Each row is a point. The points of each table are mixes of a few directions, plus a little noise. How many directions does each table use, and how many do they share? Where both have some left over, give the other angles between the two spaces (their principal angles), to ten degrees, smallest first.
(in the rows, 128 means zero)

First:
[[129 125 125]
 [100 163 169]
 [138 115 112]
 [126 132 131]
 [115 145 149]
 [178  65  52]
 [109 152 156]]
Second:
[[172 113 156]
 [146 122 140]
 [128 128 128]
 [ 64 150  88]
 [177 112 158]
 [ 81 144  98]]
Directions: first 1, second 1, shared 0; angles 80

First (10 x 8):
[[159  98 110 111  87 137  97  84]
 [163 105 138 182 112 141 194 177]
 [154 166  84 186 130 108 209 137]
 [ 87 163 172  93 136 110  99 147]
 [112 114 127 112 175 146  99 129]
 [ 98 179 134 128 145 100 144 138]
 [150 110 110  89 151 153  70  96]
 [138 170 118 118  85  95 131 101]
 [107  64 137 134  98 142 118 114]
 [118 105 147 129 160 147 122 157]]
Second (7 x 8):
[[131 151 102 116 142 121 112 101]
 [133 158  93 112 148 120 107  92]
 [120  81 182 153  97 141 160 185]
 [135 172  78 105 156 116  98  75]
 [131 146 107 118 140 123 116 105]
 [128 125 131 129 126 129 130 131]
 [117  63 203 163  85 146 173 206]]
Directions: first 5, second 1, shared 1

First:
[[109 126 148 128 104  98 129 181 177 140  97 109]
 [ 92  96  82 148 143  58 102 178 157 111 181 185]
 [148 130 108 129 152 159 127  74  79 117 158 147]
 [155 158 152 113 113 171 136  88 101 108 102 111]
 [158 145 125 120 139 176 132  63  74 110 138 133]
 [128 126 151 126 125 141 144 135 141 167  99  88]
 [ 87  93 112 145 133  64 120 200 185 158 140 135]
 [116 137 148 123  97 102 124 171 167 116  98 119]
 [159 140 125 122 146 182 137  60  72 124 139 126]]
Second:
[[141 167 147 112  85 128 115 128 130  58 104 144]
 [128  99 128 137 169 159 153 105 112 214 132  85]
 [ 93  75  82 155 172  81 121 163 146 174 182 153]
 [115 130 111 131 113  86 106 158 146  79 145 171]
 [129  98 127 138 171 160 154 104 112 216 131  84]
 [142 132 145 123 134 164 144 102 113 158 109  94]
 [100  86  91 149 163  88 122 156 143 163 172 149]
 [140 147 144 119 111 143 130 117 123 109 109 122]
 [147 173 153 108  81 135 117 123 127  55  97 140]
 [146 172 152 108  81 134 117 123 128  55  99 140]]
Directions: first 3, second 2, shared 2

First, 8 rows:
[[174 160 113  70 114 103 112  94  87 116 125  75 106 101 149  71 119 170
  164 180 101 141 121  70]
 [181 145 139  76  75 112 147 120  58 155  74 155 134 101 107  91  98 133
  109 182 120  73  80  78]
 [119 133 118 127 139 131 111 125 136 111 142 103 116 127 145 123 131 142
  143 126 130 152 142 126]
 [120 118 143 138 104 142 146 155 113 148  93 187 144 131 102 147 112 102
   87 123 153  84 102 139]
 [131 129 135 123 106 133 137 139 108 140 100 157 135 122 115 130 112 120
  107 138 141 101 107 121]
 [130 103 129 159 180 102 145  99 185 128 186  95 138 160 128 148 177 118
  158  94  82 166 169 165]
 [ 91 135 126 136 108 166 106 165 116 118  99 158 120 117 133 139 100 126
  102 123 182 116 114 128]
 [ 77  99 120 191 199 134 118 127 220 103 201  96 128 168 145 176 176 113
  154  61 116 192 192 196]]
Second, 9 rows:
[[116 138 129 118 120 149 129 148 110 118 101 146 119 127 112 124 109 146
  112 126 144 116 111 112]
 [136 121 128 135 134 114 127 114 143 135 147 116 133 129 141 131 141 116
  140 129 117 136 140 139]
 [156 105 124 151 149  73 124  77 176 154 196  84 150 132 168 137 176  84
  170 137  89 157 172 170]
 [146 113 126 142 141  94 124  97 157 145 170 100 142 130 153 135 157 101
  155 133 104 145 155 154]
 [143 115 127 139 138 102 125 103 151 142 161 106 139 130 147 132 150 106
  149 132 108 141 148 148]
 [ 91 156 130  99 102 194 133 192  70  95  42 181 101 124  79 116  69 182
   76 117 177  92  75  76]
 [158 104 125 153 151  71 123  72 179 157 200  82 152 132 171 138 177  81
  173 137  85 158 174 173]
 [106 145 129 111 114 166 131 164  94 110  80 159 113 124 100 121  94 160
   98 122 156 107  97  98]
 [ 96 153 132 103 104 188 132 185  77  99  51 175 103 124  84 116  76 177
   82 120 171  97  81  82]]
Directions: first 3, second 1, shared 0; angles 30

First (11 x 32):
[[141 126 111 149 134 127 143 122 137 125 122 115 124 139 152 114 136 129
  111 131 144 135 138 122 113 128 136 143 122 133 130 144]
 [136 125 119 139 131 128 137 125 132 126 126 121 126 133 140 121 134 129
  118 130 137 133 133 125 119 128 133 136 125 130 129 136]
 [153 122  98 168 140 127 159 116 144 120 119 105 119 146 172 102 144 129
   98 134 158 142 147 119 101 129 140 157 115 137 132 159]
 [ 61 144 210  20  99 132  44 162  82 147 150 192 151  77   9 199  83 126
  214 114  47  87  76 155 204 129  96  52 166 100 117  49]
 [141 126 113 148 133 128 144 122 136 125 123 115 124 137 150 114 138 127
  112 130 144 136 138 124 114 130 134 143 122 132 130 143]
 [119 130 139 111 124 128 115 131 122 130 131 136 130 121 111 139 121 128
  140 126 116 121 120 132 139 127 123 117 133 123 126 116]
 [ 97 135 163  83 116 129  92 144 108 136 138 156 139 106  78 157 108 128
  164 122  93 110 106 140 161 129 114  95 143 117 123  95]
 [148 124 104 159 136 128 154 118 141 121 120 110 122 143 164 107 140 129
  103 133 151 141 143 120 107 129 138 150 117 136 129 151]
 [132 126 124 135 129 127 134 126 130 127 127 126 125 129 135 124 130 128
  123 129 132 130 131 128 124 128 129 133 125 129 130 131]
 [139 125 112 147 134 128 141 123 137 125 124 115 125 135 149 115 137 128
  113 129 142 136 137 123 114 127 134 141 123 132 132 143]
 [141 125 110 150 133 128 144 121 136 126 125 116 124 138 150 115 136 128
  111 132 144 137 139 122 113 129 135 141 121 133 129 142]]
Second, 10 rows:
[[136 125 105 159 138 125 148 135 147 106 127 125 135 136 165 100 160 124
   94 128 151 129 137 121 100 119 141 147 106 122 144 153]
 [107 143 140 113 112 120 111 114 146 122 129 140 133 110  97 143 162 125
  139 125 109 124 125 148 145 123 114 132 137 129 130 136]
 [102 134 112 139 164 121 139 130 126 159 129 124 106 129 133 123 107 121
  146 151 116 135  98 113 135 144 144 139 125 124 145 109]
 [123 124 124 132 138 126 133 142 128 124 135 124 125 135 144 117 125 126
  125 130 126 125 122 114 123 135 137 131 118 122 136 125]
 [249 101 136 141  58 155 144  59 117 118 107  51 120 170 150 144 103 161
   97 102 172 163 227 143 116 129  98 125 165 183  53 175]
 [ 66 149 125 122 172 105 129 123 135 185 143 112  86 124 115 137 106 114
  184 163  73 143  76 110 172 176 141 150 132 130 147  91]
 [100 136 126 126 136 124 121 137 137 123 128 154 137 112 115 128 150 119
  131 131 124 119 109 136 129 116 129 130 123 116 146 128]
 [132 125 126 128 127 139 124 137 114 120 115 162 147 115 115 130 124 126
  115 122 148 113 123 139 114  96 129 112 128 117 134 129]
 [123 124 147 112 116 121 115 161 138  91 152 130 143 134 141 116 152 128
  117 112 112 114 134 117 127 137 127 119 109 114 131 126]
 [147 116 143 109 116 147 114 138  90 129 119 157 148 118 103 143  88 134
  129 115 143 112 129 137 125 102 122  92 141 121 115 113]]
Directions: first 1, second 5, shared 1

First, 9 rows:
[[124 131 133 124 126 116  98 143 144 131 141 218 127 147 109 111 113  82
  150 139 100 132 132 123 122 124 145 138 135 131 107 128]
 [165 154 154 150 195 115  59 165  97 109  49  48 164 134  86  88 186 158
  163  94 131 106 155 144 155 175 140  85  95 161 136 123]
 [ 84 143 147 104 109 121 136 110 140 117 137 151 110 139 134 118 123 117
  133 142 146 148 119 155 121 107 123 170 160 119 141 114]
 [154 164 171  74 169  57  71 205 105  85  95 148 209 166 109  66 160 139
  191 119 103 130  88 212 121 159 160 189 149 212 167 159]
 [135  84 109 140 119 178 150 111 138 132 140 141 105 124 137 141 125 130
  121 120 119 132 133 100 132 125 109 115 105 109 125 126]
 [105 150 122 161 141 143 140  88 126 163 108  25 107  97 122 156 160 153
   94 115 146 108 176 103 141 136 113  79 108 106 128  99]
 [144  77 120 122 107 172 166 114 126  94 135 128 108 129 158 133 108 150
  124 126 156 150  95 129 131 111 104 146 129 106 137 141]
 [127 107  89 130 112 136 164 125 150 187 182 179 135 116 131 166 123 104
  107 133  58 111 146  85 109 134 130 119 109 134 122 134]
 [117 143 107 144  74 111 167  89 132 135 164 113  87 101 167 170  54 119
   70 161 189 139 104  96 118  79 125 111 167  73  90 128]]
Second:
[[135 119 123 147 138 146 162 129 156 129 152 121 137 104 140 155 114 140
  107 136  89 118 103 129 112 141 118 128 119 140 135 157]
 [142 112 118 165 147 168 200 125 183 127 181 113 147  84 156 187  98 150
   88 148  49 110  80 129  95 154 108 130 111 152 144 184]
 [126 131 130 124 127 125 120 129 123 128 122 130 127 135 124 122 131 125
  132 126 137 129 135 127 130 126 130 127 130 125 128 122]
 [132 125 127 137 132 137 144 127 140 128 139 125 131 118 133 141 124 132
  120 132 113 124 119 128 119 134 123 128 124 135 131 141]
 [106 150 140  76  97  70  23 130  48 128  51 150 102 192  89  42 174  96
  187 101 241 155 199 126 176  93 156 127 154  92 107  46]
 [142 114 119 164 148 166 195 126 178 128 177 112 144  86 153 184 100 148
   88 146  56 112  82 129  99 153 107 129 111 149 141 181]
 [127 127 128 125 128 128 125 128 128 130 128 127 127 129 128 127 129 127
  130 126 130 128 129 125 129 131 128 129 128 129 129 126]
 [136 118 124 151 140 153 175 127 160 127 161 118 138  99 144 165 109 142
  103 139  80 118  99 129 108 144 117 130 115 142 137 162]
 [108 151 142  69  95  67  15 130  43 129  46 154 100 195  87  36 173  92
  192  99 249 158 204 127 179  89 159 125 156  89 105  43]
 [119 138 134 100 112  99  75 131  89 128  90 139 115 161 107  86 152 113
  157 115 184 141 161 127 150 111 143 128 143 110 117  86]
 [136 119 123 151 141 151 169 127 159 128 160 119 140 103 143 162 110 143
  104 140  85 118 102 129 109 142 117 128 119 141 138 159]]
Directions: first 6, second 1, shared 0; angles 40

First (8 x 32):
[[128 104 141 137 139  94 143 131 153 118 133 110 124 143 126 125 133  91
  119 113  98 118 111 141 112 130 139 109 112 187 131 116]
 [ 87 104 104 146 140  77 147 151 154 110 125 175 161 130 112 133 140  82
  123  94 129 139 150 132  80 128 120 162 110  97  86 144]
 [120 166 132 145  80 201  89 181 156 139 135  76  96 120 178 115 170 137
  141 144 178  88 129 158 128 114 134 150 125  72 124 117]
 [117 136 128 113 147 119 129 123 116 156 137 134 152 113 109 132 101 166
  134 151 138 132 131 121 132 130 124 128 126  96 115 130]
 [143 130 114 132  98 162 123 109 106  95 105 154 103 136 146 126 150 114
  123 108 129 149 146 117 147 130 121 144 155 124 148 143]
 [165 140 112 112 165  90 134 132 100 127 118 151 165 125  87 151  90 161
  139 150 135 109 110  98 130 113 117 104 121 158 130 119]
 [108 114  95 115 154  84 150  99  91 121 114 214 175 117  84 144 100 138
  126 115 129 176 161  94 120 137 106 156 140  79 102 158]
 [152 129 197 123 100 194 108  97 149 159 156   7  47 140 183  96 141 136
  118 151  90 111  89 167 173 145 160  73 136 212 187  93]]
Second, 9 rows:
[[ 95 135 153 129 150 100 150 129 173 140 154  87 151 143 106 106 128 133
  128 126 140  61 121 108  89 116 120 133  82 139 115  97]
 [ 91 152 164 110 153 113 166  69 155 129 159 104 168 151  84  85 129 173
  133 118 154  45 138  45  93 108  81 160  82 106 135  90]
 [114 136  79 153 101 143 114 205 116 121  86 107  92 135 141 148 124  87
  108 142 171 111 125 166 136 137 180 120 141 163 107 154]
 [164 100 115 139 118 131  98 159 113 130 116 155 104 103 165 159 130  99
  133 134  86 208 115 193 154 143 154  97 162 138 127 151]
 [185 117 102 146 117 119 110 162 118  81  99 170 119 130 145 158 148  88
  138 110 108 153 117 147 133 112 131 113 142 162 138 137]
 [146 150 115 115 116 152 138  77  90  90 109 174 134 145 112 122 135 156
  132 109 149 119 155  60 142 113  90 160 143 104 151 133]
 [122  82 196 113 163 100 117  95 164 199 198 108 144  86 151 122 114 149
  145 142  43 209 109 189 131 154 130  93 127  97 123 113]
 [136 124 107 135 113 143 114 150 107 130 108 136 109 121 145 144 126 113
  122 136 131 159 128 154 147 137 148 119 147 134 127 149]
 [ 94 154 122 119 121 150 143 106 116 133 124 114 128 142 110 108 119 154
  118 134 168  89 146  89 131 130 121 153 124 107 126 131]]
Directions: first 5, second 4, shared 2; angles 60, 70

First, 10 rows:
[[160 141 100 130 136 106 126 110 121  66 136 144 139 147 159 121 155 156
  147 131  73 136 118 132 147 110  84 112 138 172 143 131]
 [138 143 121 146 100 132 150 136 134 134 122  97 130 130 126 145 127 119
  117 112 140 118 116 121 129 128 139 138 115 135 110 139]
 [131 149 151 128  83 120 156 153 130 150 109  90 103 129  97 192 108  90
   84 111 183 120 109 123 111 121 154 147  91 142 101 107]
 [ 89 106 100 153 163 173 114 110 146 177 153 127 155 110 142  62 133 145
  166 155 117 122 150 124 147 173 146 123 154  78 125 183]
 [160 150 116 112 126  91 131 119 116  65 129 144 118 151 142 162 144 139
  124 136  96 140 109 134 137 103  83 119 119 190 138 107]
 [118 177 130 133  95  71 134 146 178 185 119  82 127 143 114 249 120 117
   67 200 219 122 112 140 102 127 140 111  81 191 139  87]
 [140 120  83 155 160 136 112 100 137 101 148 144 173 134 176  58 161 180
  179 136  60 130 140 129 153 134 101 104 168 126 153 167]
 [126  85 175 117 135 146 107 144 108 141 108 154 134 109 113  73 113 125
  133  75 131 128 155 126  99 110 158 135 155  58 145 109]
 [106  83 159  83 167 166 110 121  82 106 135 184  92 109 107  72 111 107
  151 103  98 142 147 125 133 135 126 147 147  74 117 127]
 [114 127 144 123 115 139 138 140 125 155 122 113 111 120 106 147 111 101
  111 123 162 122 127 123 121 136 151 143 113 114 109 124]]
Second (8 x 32):
[[102 136 139 138  93 139 131 132 162 136 116 104 105 151 133 163 140 141
  166 115  98 122  95 160 197 131 101 129 150 151  63  99]
 [152 173  97 106 207 102 111 153 134 111  94 180 160 108  51  97 170  84
   89 164 219 166 174 132  70 147 152 155 103 128 118 159]
 [128  96 114 122 109 122 168 114 121 164 194 108 113 126 179 135 114 181
  115 124 110  81 109 150 180 138 116 136 133 119 114 150]
 [113 100 155 152  76 159 115 115 119 119 104 106 114 135 151 145  94 122
  156 109  76 133 104 106 123  94 122 105 137 125 156  92]
 [183 217 104 139 164  84 131 121 144  97 153 110 150 124 121 140 155 124
  127  91 131 124 152  51  97 197 127 129 127 177 156 161]
 [106  97 127 130 111 146 125 136 131 135  93 138 119 125 112 139 119 110
  127 148 141 146 109 163 136  91 126 137 124 114 101 110]
 [144 110 107 118 155 121 131 130 108 130 126 154 141 104 113 110 120 113
   89 154 171 139 144 128  84 114 146 143 106 106 153 152]
 [ 95  96 179 121 104 153 112 122 105 134 143 122 120 148 164  95 105 153
  156 116  80 113 136 128 140 110 137  88 145 106 162 100]]
Directions: first 5, second 5, shared 0; angles 30, 60, 60, 80, 80

First:
[[164 124 127 131 138  99 111 151 170 139 117 106 149 159 156  85 126 156
  132 132 117  83 131  89 177 156 155 180 104 136 125 108]
 [134 158 126  86 157 133 146 100 129 117 124 154 131 111 155 191 133 138
  108 119 114 161 116 145 103 151  83  94 153 119 149 113]
 [200 161 120  75 173  94 120 115 191 118 115 129 154 169 213 127 141 163
  106 128 104  97 115  91 167 205 114 143 113 129 154  97]
 [ 85 108 134 162 101 146 131 139  92 135 134 126 114  99  76 128 121 110
  142 126 139 147 137 150 108  80 138 123 139 128 112 147]
 [106 124 130 135 116 143 134 123 106 126 135 136 115 113 105 136 127 111
  130 126 137 144 128 146 108 108 126 109 135 126 125 141]
 [143 135 122 116 124 134 123 113 128 111 135 133 121 149 143 106 134 108
  121 133 143 122 124 128 126 142 133 104 115 133 133 142]
 [124 134 128 120 132 133 134 122 123 126 129 135 127 120 128 146 128 128
  123 125 126 141 125 136 118 127 117 116 137 125 131 128]
 [156 121 115 134  99 136 103 118 130 102 146 119 113 180 138  42 135  81
  128 146 167  91 130 116 143 139 171 106  81 144 122 167]
 [116 105 128 159 100 135 117 143 114 128 136 115 119 137  98  83 122 107
  143 135 147 115 139 126 134 103 159 136 111 135 111 149]
 [101 142 146 112 178 107 161 144 143 166 101 136 155  61 129 249 120 205
  125 101  68 169 124 135 118 127  68 172 189 106 139  62]
 [ 80  98 134 175  91 147 128 145  89 135 137 121 111 105  64 112 118 103
  148 129 147 141 142 148 111  71 149 129 132 131 104 152]]
Second (9 x 32):
[[130 118 148 102 176 117 137 134 127 129 128 141 133  95 157 164 124 153
  118 141  68 128 141 108 159 142 127 127 138 125 144 113]
 [108 133 100 120 109 159 113  98 107 109 162 141  94 111 157 168 148 116
  156 171 152 144 117 175 117 130 103 116 146 144  86 109]
 [111 115 159 121 138 140 124 125 117 131 145 156 111 104 162 140 147 120
  153 155  91 112 136 142 165 123 152 111 105 138 106 118]
 [110 135 130 146  97 137 119 128 137 142 131 134 122 128 133 142 148 132
  164 130 147 124 116 162 128 116 130 146 120 134  90 103]
 [159  96 142 137 151 102 126 155 125 122 118 103 141 153 100  41  98 114
   91 119 109  99 152  57 159 126 179 130  99 123 169 180]
 [148  94 115 124 180  99 127 156 125 122 130  94 141 112 130 118  91 167
   94 148  86 119 153  61 167 142 128 179 157 125 158 128]
 [ 99 145 118 162  65 144 137 124 116 135 110 123 129 147  51 119 129  94
  133  80 195 157 110 168  55  85 116 108 130 116 125 152]
 [142 163  99 133  95 130 138 116 138 123 103 114 144 167  80 116 119 113
  105  76 192 154 105 138  59 125  96 112 140 111 152 147]
 [144 148 143 107 143 121 128 119 157 135 124 149 135 135 178 152 151 143
  140 129 107 115 116 139 148 157 126 126 111 131 120  98]]
Directions: first 3, second 6, shared 3
